Each row of a before or after table is a point. One or more steps were done to the points. Then noise was added and the rows were shuffled. The steps act on how far a point lies along the listed directions, d1 being the first. What was done? A step turns or swaps two directions, mirrors them in a line or flattens them onto one, adds a multiple of one to another, or multiplies one. Angles are multiples of 10 degrees, from the lower direction toward the higher: turns from -170 to 170, lines from 10 to 170 but not 90. Use the fewest steps. Two steps may share a direction if one is a turn and the other turns, adds or multiplies; they go together, in the order done. Otherwise the lowest direction goes first.

Directions:
(1): [20 56]
(2): [-56  20]
Before, 14 rows:
[[ 23  27]
 [ 24  38]
 [-82 -30]
 [-59  66]
 [ 21  13]
 [-46 -32]
 [-43  56]
 [  5  20]
 [-40 -54]
 [-80  44]
 [  6  33]
 [ 18  23]
 [ 10  28]
 [-14 -75]]
After, 14 rows:
[[  8 -30]
 [ -6 -32]
 [-90 -13]
 [  9  73]
 [-68  57]
 [  0 -30]
 [ 11 -37]
 [ 16 -18]
 [  1 -21]
 [ 11 -44]
 [-31  46]
 [-75 -40]
 [-20  65]
 [-58 -39]]
Steps: mirror d1 and d2 in the line at 100 degrees

Directions:
(1): [-12   3 -72]
(2): [-28  67   7]
(3): [ 66  29 -10]
Before, 10 rows:
[[-45  24  20]
 [-21 -18  25]
 [-41 -50  -1]
 [ -4 -35 -41]
 [ 31  -3  -1]
 [  9  52 -16]
 [ -4  49  45]
 [ -2 -31   5]
 [ 14  12  -3]
 [-56   7   8]]
After:
[[ 17 -21 -45]
 [-28 -20  -4]
 [-22   4  46]
 [ 39  45  90]
 [-34 -27 -65]
 [ -9  47  97]
 [-27  41  84]
 [ 18   5 -16]
 [ 49  36  -5]
 [-61 -13  24]]
Steps: turn d2 and d3 by 40 degrees; add -1.5 times d2 to d1

Directions:
(1): [ 18 -12  37 -72]
(2): [  3 -78  19  23]
(3): [71 19 29 29]
(4): [ 41 -20 -67 -21]
Before, 10 rows:
[[-41 -29  24  -9]
 [ 19  14 -17 -77]
 [ 19 -14  -6   6]
 [-20 -46  20 -41]
 [ 95 -33 -45  -4]
 [-24  12  14  -2]
 [  7 -12  57  27]
 [ 26  13  50 -40]
 [-19  70   1  50]
 [ -5 -15  31  11]]
After (10 x 4):
[[-15   7  -1  -6]
 [ 37   9  34 -46]
 [ -4  21  15 -68]
 [ 52 -14  24  18]
 [  6 -20   8  11]
 [  3  54 -33  38]
 [-24 -35   0 -19]
 [  5  -5  10   9]
 [-21 -41  19 -37]
 [ 29 -23  19  15]]
Steps: multiply d4 by 0

Directions:
(1): [ 65  53  48  10 -29 -17]
(2): [-56  -6  60  30 -45  28]
(3): [ -3  14  50 -49  62  41]
(4): [-47  26  14 -41  -1 -76]
(5): [ -4  25 -31 -63 -58  40]
Before (13 x 6):
[[-23  25  33 -67 -44  30]
 [ -4 -15   2   3  87 -52]
 [-20  36  36 -48 -39   9]
 [ 18  83  -9 -92 -61  48]
 [ 16   5  -7  28  16 -58]
 [ 23  -2  31 -12 -23  26]
 [ 32  43  25 -21 -38  -9]
 [ 19  -1  25  30  69  -2]
 [ 25 -10 -45  59  46 -17]
 [ 39  10  32  22  36 -35]
 [ 14 -36   4   0  58 -38]
 [-17  22  21 -47 -91  27]
 [ 18  10   9  16  10 -35]]
After (13 x 6):
[[-16  27  27 -32 -61  -7]
 [ 23  -7  16  43  50 -11]
 [-23  16  17 -43 -96  29]
 [  0 -11   3   5  81 -50]
 [ 23 -34  11   3  58 -42]
 [ 22  74 -37 -75 -89  31]
 [-14  23  17 -52 -64   9]
 [ 19 -10 -29  47  68  -8]
 [ 27  36   5  -7 -50 -20]
 [ 37   5  16  28  22 -48]
 [ 26  -5  22  -3 -39  17]
 [ 11  10   4  16  11 -36]
 [ 10   4  -4  23  20 -49]]
Steps: multiply d3 by 0.4; turn d1 and d3 by -30 degrees

Directions:
(1): [ -4  92 -28 -10  14  -6  45 -34]
(2): [ -3 -27   5  26  95  35  30 -10]
(3): [-32 -50  -8 -15  -6 -64  42 -56]
(4): [  0  19  -9  79  20 -66 -33  12]
(5): [ 84  -4  -5 -22  19 -12 -40 -55]
(6): [ 60  -7  35  43 -35   2  68   8]
Before (11 x 8):
[[  6  -3  -7 -33 -34 -23  -4 -18]
 [ -6  34 -18  25  68 -12  -3  -6]
 [-59  23   1 -24 -38  -5  18  49]
 [ 17  35   5 -29 -25  -1 -24   7]
 [  9  35 -14  -1 -41   6 -34  36]
 [-14  50 -40   1 -22 -39  -3 -32]
 [ 16  57 -30 -28 -11   9 -25   9]
 [-21  11 -12 -22 -36  -6 -37  -4]
 [-16  -4  -6  15 -37 -28  24  10]
 [-69  26 -13  35  32 -33   8  34]
 [-12 -24 -11  -5  66  23  16 -24]]
After, 11 rows:
[[ -5  59 -43 -43   0   8 -50   6]
 [-72  24  -6 -34 -32  -5   5  47]
 [-30 -23 -23 -18  78  22  -5 -27]
 [  4  35 -16  -6 -37   6 -40  35]
 [ 10  37   3 -34 -23  -2 -32   6]
 [-94  29 -27  17  47 -35 -21  30]
 [-31  51 -49 -12 -12 -40 -22 -34]
 [-49  14 -29 -43 -20  -8 -69  -8]
 [  2  -7   4  28 -49 -27  43  12]
 [  2  -4 -10 -36 -32 -23  -8 -19]
 [-25  37 -30  11  81 -13 -25  -9]]
Steps: multiply d6 by 2.5

Directions:
(1): [  3 -29 -90  10  29  59 -24 -10]
(2): [-42  44   0  40  68 -34 -20 -52]
(3): [-16 -33 -37  28 -69 -61 -34 -31]
(4): [-64 -37 -24   8  22 -31  61  52]
(5): [ 40 -86  33  -3  52 -27 -17 -14]
Before (9 x 8):
[[-45   3 -46 -31 -24  11  42  29]
 [-41 -53 -69  19 -11 -28  -4 -19]
 [  4  14  25  19 -36  -7 -12 -53]
 [ 34 -29  21 -10 -95 -34   5  26]
 [-57 -32 -41  29  79 -14  -6 -23]
 [-28 -10 -31 -43  -4  70  47  86]
 [-49   1 -35  49  59 -13  -4 -44]
 [  8  19  55 -26  47 -11  54  37]
 [ 60 -37  31 -22 -20  -2   0 -29]]
After (9 x 8):
[[ 34 -50  27 -20 -13 -16  18  -1]
 [-29  19 -24  46  51   1 -31 -62]
 [-11 -29 -50  13 -31 -11 -42 -53]
 [  2  15  33 -20  56  -1  61  40]
 [-21  -5  15  20 -29 -18  13 -29]
 [  6  14 -22 -51 -22  94   7  53]
 [ 21 -46   7  -1 -79 -40  26  42]
 [-25  14 -45 -42 -38  29   8   8]
 [-26 -12 -28  23  68  10 -47 -60]]
Steps: multiply d4 by 0.4; turn d1 and d4 by -40 degrees

Directions:
(1): [-46  46 -10 -27 -48 -15   8  -6  48]
(2): [  9  52 -25 -32  38   9  -3  62 -16]
(3): [  9  -1 -52  57   2  12  52  16  31]
(4): [-13   0  18 -12 -14  95  13  -2  -1]
Before:
[[ -5   3   7 -28 -12 -73 -21 -26  10]
 [ -2 -12 -12  17   3  39  15  16  22]
 [ 12 -13   5  13  -8 -17  12 -12  -9]
 [ -2 -16 -14  35 -13  39  15  10   5]
 [ -6  40   2 -32  -2 -54 -26  -9   8]
 [ 12 -19   1  36  14  34  20   8 -11]
 [ 18 -18  -7   0   8  12 -10 -20   5]
 [ -5  27  -8 -16 -11 -95  -5  -3  13]
 [  7   3  15  -3   6  16 -10  -7  13]
 [ -1  27  -4  -8  23 -56 -28   6 -18]
 [ 13  -4 -12  24  15  10  17  -8  -4]]
After:
[[ 18 -57  16  52 -19   5  31 -48   5]
 [  1  11  10 -23   8 -11 -39  25 -27]
 [  3  -3  12  -5 -14 -25   6 -12  -4]
 [  3   0  12 -26  21   8 -27  26 -11]
 [  6  10 -15 -21   3 -13 -14 -13  13]
 [ 14 -21 -11  49 -10  23  28 -34  20]
 [-14  27  25 -35   0 -14 -24  13 -13]
 [ 11  16  -1  -1  13   4  -2   4  17]
 [ -2  12  16 -25   5  -4 -17 -15 -12]
 [-21 -13   4  38 -31  25  18 -42  17]
 [ 14 -37 -17  45 -16 -15  30 -37  30]]
Steps: turn d1 and d3 by 150 degrees; swap d2 and d4

Directions:
(1): [ 33  32 -63 -34  44 -42 -35  31  12  26  73]
(2): [ -9 -25  31 -23  50   3 -57  54 -28 -87 -12]
Before:
[[ 18  33 -27   4 -32 -16  17 -28  -7  24  29]
 [ 42  17 -95   6 -13 -29  30 -14  25  87  48]
 [-10  11  11  -6   3 -10 -18 -10 -14  -4   0]
 [  6  34 -34 -19 -14 -33  13 -20  29  59  41]
 [-21 -19  42  33 -42  45  52 -42   6 -16 -78]
 [-10   5  31  14 -23  41  26 -44  -5  18 -19]
 [ 11  17 -32  -4 -18   2  20 -12  27  31   6]
 [-20  -5  38  24  12  25 -14   9 -30 -42 -26]
 [-18  -2  18  27 -29  21   9 -15  -5  13 -16]
 [-15 -34  32   1 -11  23  27 -18 -14 -20 -37]
 [ -7 -25  23  -9   1  22 -10  -2 -16  -7 -26]]
After, 11 rows:
[[ 20  34 -25 -16  17   3  -5 -16   5  41  46]
 [  4  19 -25   5   1  -7 -16   6   3  31  34]
 [ -2 -27 -10  51 -72  28  77 -56  10  52 -49]
 [ 40  41 -76 -30  39 -34 -14  16  27  33  59]
 [  5  19  -9  -2  45  -7 -40  32 -22 -22  30]
 [  2   9 -15   6 -31  13  31 -20  25  23 -13]
 [  6  21  -3  17 -49  -1  30 -40 -11  13   0]
 [-23   5  23  13 -53   5  44 -48  18  36 -25]
 [ 10  -8  -9 -26  23   0 -29  14 -10   6  11]
 [-10  11  12  -5   2 -10 -17  -9 -14  -4   0]
 [ 19  -1 -33 -33  35 -20  -9  15  -2   8  40]]
Steps: multiply d1 by -1

Directions:
(1): [-11  50 -46  81 -19 -16 -11  63  56  43   9  -7]
(2): [ 66   1  48  -1  34 -54 -71 -12   5  45  52 -21]
(3): [ -2  -4  -8  42  10   0  46 -91  48   0  63  50]
(4): [-46 -34  42  60 -17 -60  29 -35 -27  17 -35 -66]
Before, 11 rows:
[[-23 -11 -25  36  -2  18  25  40  11 -17 -48 -11]
 [ 10  11 -19  13   8  -5  -2  22  55  13  41   7]
 [ 31  34  26 -36  38  -8 -42  37   8   2  10  -1]
 [-42 -15   3 -16 -16  13  41 -22 -37 -40 -50 -15]
 [-69 -20  16  71 -11 -54  55 -64 -23  -3 -19 -44]
 [-11  24 -22 -47 -27  29 -34  95 -14 -15 -35  -5]
 [-43  27 -65  31 -32  13  23  53  41  11 -39  16]
 [ -9  24 -19  32  12 -10  21  -8  46   9  49   4]
 [ -8 -28  24 -20   8 -18   9 -25 -27 -10 -31 -16]
 [ 44 -33   5 -59  14  22 -17 -37   4 -34  25  54]
 [-41   3 -39 -39  -7  51  44  -2 -14 -44 -39  34]]
After, 11 rows:
[[ 11 -40  -7 -24  -2  22  20 -54  15 -36  19  53]
 [  1   6 -15  27   6 -16   8  10  54  16  38  -2]
 [ 10  44  -4 -21  28  17  -7  27  29  -6  13  28]
 [-16  12  -5  47   7 -32  21 -11  36  14  34 -21]
 [ -4  -8  -3 -49  16  22  14 -34 -13 -25  -3  31]
 [ 22  30 -25 -62  -4  40 -45  60  13 -12  17  36]
 [ 10  15 -22  10  -5 -15 -19  22  36  31   2  10]
 [ -6 -24  13 -32   3  -5   6  -3 -28 -15 -43 -11]
 [ -9 -14  19 -40  -2   5   7 -18 -45 -33 -40 -20]
 [-52 -19  31  34 -10 -63  11  -7 -56   5 -50 -80]
 [ 15 -15   1  13  16   2 -14  33   6  -4 -22 -14]]
Steps: flatten d1 and d2 onto the line at 20 degrees; turn d3 and d4 by 40 degrees

Directions:
(1): [-65  -8   3  17  38  17 -35   7   4  22 -95 -13 -24  49]
(2): [-18  75  30 -13  26 -10  16 -35 -61 -54 -29  -5  59  -9]
(3): [-76  12 -13  -6   9  21  49  83 -20 -30  38  30 -25   1]
(4): [ 57  -7  67 -12  26  85  22   8 -28  13 -17  39 -32  -2]
(5): [-15 -33  55  19 -27  48 -28  28  14 -42  22 -84  37   0]
Before (12 x 14):
[[ 11  12 -39  -6   2 -37  -2 -22   7  22   8  41  -6  -7]
 [-14  -5  -2  -9   3  16  24  21 -20   0  10  27 -15   6]
 [ 36   4  -5  -3  -7  -6 -12 -20  11  17   4  10  -8 -13]
 [-13  -3   0   7  22  17  -4   7   0  10 -26   7 -10  11]
 [  4   4 -39 -12   8 -36   6  -6  10  32 -22  39 -32  -1]
 [ 26  10   7  -7  -1  -1   0 -34   0   7 -19  15   9  -3]
 [-34  20 -22  -4  10 -26   9   2 -15 -12  -1  20   6  -2]
 [ 38  -6   1  -3 -15   8  -1 -16   6  15  11  -3  -6  -8]
 [ 40 -15   9   1   9   2  -8 -17   1  17 -16   8 -10  -1]
 [  2  15 -43 -16  -1 -21  41   4 -14  22  29  58 -24 -20]
 [-16  28 -11   3  21 -18 -12 -36  -6   8 -47   7  -6  15]
 [-39   4 -11   8   4 -15  10  20 -11 -10  -4  -6   0  12]]
After (12 x 14):
[[-33  27  -5  -1   5   1   5   1 -14  -5 -21 -10   4   5]
 [ 11  22 -36 -15   1 -17  37   2  -7   8  36  61 -35 -17]
 [ 12 -11 -28  -1  -6 -30 -11 -32   4  24 -12   7   1   8]
 [ 17   5 -19  -1  -6 -19   6  -9   4  -3  24   4  16 -16]
 [ 20  22 -59 -12  38 -44  14 -57 -14  74 -64  83 -43   8]
 [ 32 -13 -18  -6   9  -5   5  -8   8  34   0  48 -35  -4]
 [-27  20 -19  -2  16 -30  10   6 -17 -15  -6  15   6  -3]
 [-26  39 -14  -5  16 -10   5   1 -19  -2 -18  23 -11   0]
 [-29  18 -27  -7   4 -12  23  11  -2   0  -5  35 -11   2]
 [ 10  39 -38 -18  42 -22  21 -25 -24  32 -26  94 -35   2]
 [ 29  48 -47 -32  28 -55  39 -37 -23  36 -31  92 -31 -15]
 [ 39 -24  10   6 -11   3   4  -5   3  16  12   0  -8  -2]]
Steps: turn d1 and d4 by -170 degrees; turn d2 and d3 by 150 degrees; multiply d5 by 2

Directions:
(1): [-24  53  -1  -4  78   0  23  18   7  37 -25 -14 -79 -26 -40  28  -2  13]
(2): [ 14 -26  -6  -2  73  74  -2  16  23 -29  25 -48  29  11  21 -26 -25  56]
(3): [ 22  28   3  24  23  -8 -16 -25 -50  25 -21 -95  44   9 -14 -12  23 -57]
Before, 8 rows:
[[ -6   0   2  -2  35  21   4  18  12  -5   3   3 -17   2   6  -9 -15  34]
 [ -9  -2  -4  -8 -68 -62 -10 -19 -20  20 -10  43 -14  -2 -11  28   9 -55]
 [ -9  13   8   6  16  -3   3   6  -7  12 -12   4 -17   1  -5   0   9 -14]
 [  1 -14   8  -3 -80 -36  -5 -19 -17 -10  -5  22  17  13  -1   2  30 -33]
 [  2  -2  -8   3  44  35  -9   8   4  13  13 -46  12   8   0  -8  -4  17]
 [  7 -12  -8   4  26  20  -5   8   8  -4   5  -5  10   9   6  -3  -2  24]
 [ -4  11  -4  -3  25  22  -5 -10   4  -5  -3 -20  -6   2  10   5   5   1]
 [  2  13   8   2   8   4   3  -1   3   7  -8 -16   6  -7 -11  -3  22   5]]
After:
[[  2 -11   6  -1   5  21   3   7  20 -12   8   0  13  -4   4  -8  13  30]
 [-15  23 -13 -14  92  20  10  14  11  25  -6 -32 -54 -15 -29  25 -19  18]
 [-33  49   8  -7 -10 -51  22   1 -10  35 -38  19 -81 -18 -52  41  27 -28]
 [  7 -12  -1   8 -36 -24 -13 -10 -11   9  -6  18  17  10   4   5  18 -19]
 [ 12 -16   7  10  -5  13 -15  -1 -14 -11   4 -22  42  21  21 -28   0  -3]
 [  2 -13  -3  -9  -7  22  -8 -11  14 -19  10   2  13  10  24  -1  -2   6]
 [  1 -22   1   1  54  54   1  16  16 -19  13 -17  14  11  20 -23 -10  34]
 [  0 -32  -3  -5 -53   0 -14   2   8  -4  23  26  25  11  16  -6  -2   2]]
Steps: turn d1 and d2 by 110 degrees; multiply d2 by 3; multiply d3 by -1

Directions:
(1): [ -7 -39  33  35  12  75  -6   6  -9  54  15 -39   3 -61   4  17 -56  37
   2 -11]
(2): [-43   6 -43  17 -18  11 -29 -39  95  -1 -15   7 -52 -38 -14   9  20  25
   7  41]
(3): [ 36  49  24  28 -40  25   4  16 -12  -2  14  56  36 -19 -12 -12  20  48
 -63  59]
(4): [ 74 -35 -22  14  42   1   8  19  13  34 -49  57 -24  42 -14  32 -19  33
  36  19]
(5): [-36  47 -46 -24  35 -19  -5 -24  11  36 -25  27  70  -6  -2 -17 -81  -1
 -14  -1]
(6): [ 16  29 -10  49  44   8 -25  -1  12 -56  51  34 -14  -5 -17 -46 -14  34
  21 -73]
Before:
[[ 89  27  -7  -2  24 -62  -5  31 -55 -52 -23  50  11  69  -7 -40  19 -20
    2 -15]
 [-62  36  -6   2   2  -9 -12 -14   4   4  43 -69  42 -33  -4 -47 -40 -31
  -11 -41]
 [ 30 -12 -29 -22  89  18 -14  32 -28  35 -11  13  28  45   9 -15 -80  -5
   32 -48]
 [ 17  33  32  20  14 -18 -14  21 -68 -46  71 -12  29 -10  -8 -53 -30  16
    9 -95]
 [ 68  31  31   6  26 -23  19  49 -46 -46  18  49  15  60 -17 -30  19   9
    7 -19]
 [-19  46 -33 -38 -33 -50   7  -3  17  -7 -18  39  23  26 -23 -12   9   3
  -45  59]
 [  1 -28 -14  17  13  12  -5 -20  20  53 -40  30  -8  -9   0  20 -11  11
   27  38]
 [-16 -12  19 -11 -13  13   3   9 -38  -1  -4 -21  11   9   3  16  19 -32
   -7   1]
 [-38 -22  -7  26 -20   7  -3  -7  38 -19   7 -56 -50 -38  19   2   8 -31
   10 -33]
 [-50  35 -25 -56 -17 -31   3 -29 -10  -9 -20   3  61   1   5 -33   0 -40
  -19   4]
 [ 13 -28   9  -9  14 -39   7   8 -23 -17 -25  -5 -26  61   1   6  17 -41
   34 -28]
 [-46   9  -5 -74  29 -12   6 -28 -29  52 -21 -17  63  -5   9  17 -71 -51
    0 -39]]
After:
[[-15  -2  73 -11 -10  39  24  34 -68  32  30 -52  52 -27   8  -6 -33  -7
  -24  -5]
 [ 64  -1   5 -12  37  -7   4   6 -21  -6  -6  63   0  43 -18  15  -3   0
   19 -39]
 [ 38   2  41  44   5  35   1  21 -35  17   0  33  21   0 -10  -4 -26  35
  -17   5]
 [ 26 -63  28 -57  -8 -31  30  29 -74  67 -45 -54  18  28  13  46 -35 -32
   27   5]
 [ 46  29  27 -26 -26  29   6  52 -56  13   7  27  52  27  13 -14  19   3
  -65  60]
 [ 36 -57 -37 -12  44 -43  14  11  18  48 -50 -26 -31  59 -13  23 -22 -32
   62  -3]
 [ 10  -4  -5   7  31   0  -8   9 -19 -18  -2  17   2  26 -10   1  -6 -13
   21 -34]
 [-16  45  -1  24 -33  -6 -15 -26  12 -23  18  46   9 -22  -5 -32  44   6
  -22  34]
 [ 22  -2  66  28 -14  56 -12  27 -84  27  19 -53  49 -61  13 -25 -50  10
  -46  -8]
 [ 11 -49  -9   8  49  25  -6  -3  -2   3  -8   2 -13   0  -7  -9 -26  10
   57 -59]
 [-44 -11   0  22  17  27 -23  -5  17 -15  49 -34 -25 -37 -18 -24 -42  29
   10 -49]
 [ 31 -23 -48  19  10 -19  10   5  52  14 -55  27 -41  18   3  27  -9  -8
   27  16]]
Steps: turn d1 and d6 by -160 degrees; multiply d4 by 1.3; turn d3 and d4 by -120 degrees; multiply d5 by 0
